Rows are points. Examples show where two turns around zero, p and q, send a point. Write where each new point lands after one turn and then the other. Backwards means that the second turn is done in reverse. Each puzzle has new turns, and all numbers are rounded.
In the rows, zero is written as 128.

Turn p:
[168 110] => [100  95]
[114 142] => [145 138]
[ 66 149] => [165 182]
[134  85] => [ 85 134]
[159 154] => [144  91]
Turn q:
[139 141] => [142 118]
[174 109] => [112  81]
[ 71 133] => [130 185]
Where do these land?
p, then q: [ 79 104] => [181 141]
q, then p: [195 142] => [ 60 129]
p, then q backwards: [125 122] => [123 123]
p, then q: [113 143] => [139 110]

Turn p:
[164  77  86] => [157 131  59]
[158 119 133] => [146 105 116]
[ 97 161  85] => [136 187 148]
[158 130 126] => [154 113 123]
[ 84 155 158] => [ 89 135 173]
[107 126 180] => [ 86  98 150]
Turn q:
[168 145 107] => [132 164  97]
[159  96  93] => [ 83 150 102]
[ 87 124 126] => [124 117 167]
[ 97 147 187] => [174  80 147]
Where do these land?
q, then p: [111 116 100] => [103 128 153]
p, then q backwards: [ 90 160  93] => [120 156  75]
q, then p: [119 132 183] => [137 104  78]
p, then q: [206 125 117] => [ 86 147  64]
p, then q: [115 106 147] => [112 123 155]

Turn p:
[137 140 140] => [112 130 139]
[143  63 123] => [171 177 115]
[ 81 171 123] => [122  65 136]
[105 164 157] => [111  95 164]
[174 103  97] => [122 172  86]
Turn q:
[166 107 153] => [ 88  98 130]
[ 88  75 103] => [110 188 161]
[135 129 156] => [124 103 141]
[161 189 122] => [157  92  76]
[ 90 140 106] => [161 159 132]
Where do these land?
q, then p: [145 191 125] => [131 170  78]
q, then p: [127 147 145] => [135 153 126]
q, then p backwards: [107 122 117] => [138 109 141]
p, then q backwards: [139  96 139] => [ 98 128 108]
q, then p backwards: [187 134  98] => [151 152  71]
p, then q: [ 63  77 144] => [ 67  76 102]

Turn p:
[ 79  95 112  93] => [180 157  91 135]
[171 179  98 119] => [ 63 115 112 155]
[155 130 126  94] => [100 144 103 113]
[102  88 130 168] => [172 141 170 134]
[133 147 174 167] => [126  84 166 103]
Turn q:
[150 104 141 171] => [117 143 170  97]
[124 107 118 195] => [121 184 165 106]
[ 82 167 118  63] => [154 105  70 187]
[164 118 112 162] => [ 94 146 142  95]
[154 151 121  73] => [110  80  88 135]
[103 115 129  76] => [169 103  94 135]
[120 133 157 155] => [131 134 166 141]
Where do these land?
p, then q: [ 91 134 120 172] => [117 122 174  95]
p, then q: [127  73  87  55] => [ 57 148  79 176]
p, then q: [131 175 134 154] => [168 144 148 102]
q, then p: [143 121 123 151] => [136 112 107 119]
q, then p backwards: [148 138 175 108] => [118 164 144 166]

Turn p:
[113 185 117 140  95 155] => [107 154 169  99  90 106]
[ 93 124 127 142 128 165] => [122 145 134  95 153 101]
[140  65 170  46 177  44] => [184  63 107 235 178 147]
[104 152 119 170 154 129] => [ 78 134 112 119 127  99]
[132 122 134 150  93 119] => [112 127 146 113 130 161]
[186 131 148 119 115 150] => [157 169 121 137 104 164]
[128 118  83 129 135 133] => [136 104 105 100 115 118]
Turn q:
[110  76 161 114 127 156] => [122 143  84  78 123 148]
[ 87  94 105 161 169 134] => [187 123 136  95  95 148]
[106 107 151 158 127 108] => [147 132 127  91 122  97]
[220 137  97 101  90 107] => [ 71 181 139 203 118 116]
[129 128 157 145 165 141] => [151 103  92 126 116 118]
[ 83 179  97  93 133 105] => [112  76 189 129 142 151]
[192 178 136  94  90 115] => [ 64 134 129 192 155 105]
[ 97 125 118 159 124 158] => [171 133 129 112 151 144]
Where do these land?
p, then q: [166 132  86 160  74  42] => [139 187  90  61 172 183]
p, then q: [117  99 167 156 133 138] => [153  82 123 139 117 147]
p, then q backwards: [132 134 150  90 114 180] => [122 107  98 184 108 123]
p, then q: [136 184 101 154 145 134] => [110 136 180 103 162 121]
q, then p backwards: [ 96 138 115 120 120 122] => [111 117 129 128  96 124]
q, then p: [122  84 196  78 156 134] => [174  66 155  81 128  97]
q, then p: [128 124  80 138 154 146] => [131 174 126 109 116 155]
